Each row of a before or after table is a point. The points were changed in one or more steps. Then noise was added and the rows were shuffled. The steps act on columns, c1 being the first. Name the steps. A step turns or swaps two columns, mirrors them in a line or flattens them onto one, adds a multiple of one to another, or multiplies or shifts one. Angles are multiples of 10 degrees, from the lower column toward the higher: turns from -170 to 170, lines from 10 to 170 but not 90. Use the fewest steps. Two steps may share a column if one is a turn and the other turns, adds or multiplies; they go together, in the order done. Otherwise the lowest column goes first.

Before:
[[ 10  -9   2]
 [ -5  -8   9]
 [  1  -5   9]
 [ -2  -1  11]
 [ -4   6   6]
 [  1  -6   5]
 [  8  13   6]
 [ -4  -4   6]
 [ 17  -8   7]
 [  3  -1   7]
 [ -3   2 -21]
 [ 17  32  11]
 [ -4  -1  11]
 [ -1  -5   1]]
After, 14 rows:
[[  3 -18  -5]
 [ -8 -24 -16]
 [-13   6  17]
 [ 10  -4  -8]
 [ -7  97 -17]
 [ 10  -4 -10]
 [  1 -14   0]
 [ -2  39 -10]
 [  6 -17  -8]
 [  8 -11  -1]
 [  3  -3  -9]
 [ 10 -22  -5]
 [  7  18  -3]
 [ -8 -28  -7]]
Steps: turn c1 and c3 by -140 degrees; multiply c2 by 3

Before:
[[ 52 -11 -10 -38]
 [-26  29 -20   8]
 [ -3 -29 -10 -30]
 [-11  -3 -20 -15]
 [ -7  28 -11 -27]
 [-27 -11 -37   8]
 [ 12  -9 -58   4]
 [  0  11  44 -12]
 [ 18 -55 -24   7]]
After (9 x 4):
[[-56  32  11   9]
 [ 44  54  -1 -31]
 [ -5  77  -3 -65]
 [-22 -15  20  16]
 [-38  27 -27  16]
 [-20  37 -11 -40]
 [-20  68 -28  19]
 [ -6  28  52 -99]
 [ -9  11  -4 -75]]
Steps: swap c1 and c3; shift c2 by 40; multiply c4 by 2.5

Before, 8 rows:
[[ 89  -6 -23  41  -8 -34]
 [  6 -18  -7 -15 -32 -56]
 [ 91 -37  13 -28  46  13]
 [-10  69  13 -40   3 -57]
 [ 15  19  32 -46 -21  25]
 [-46 -21 -32  42  53  64]
 [-28  60  44  35  17 -65]
 [  9 -15 -41  18 -25  21]]
After:
[[-18  29  15   7 -46  -2]
 [ 16 -32 -13   4 -32 -35]
 [-35 -87 -23  -7  45  17]
 [ 50  14 -31   6   3  36]
 [ 44  31  17  77  52 -23]
 [-26 -30   5  94 -19 -25]
 [-47  63  61 -33  17  17]
 [ 38 -78  -5 -21   8  34]]
Steps: turn c1 and c4 by 80 degrees; mirror c2 and c6 in the line at 60 degrees; mirror c3 and c5 in the line at 70 degrees
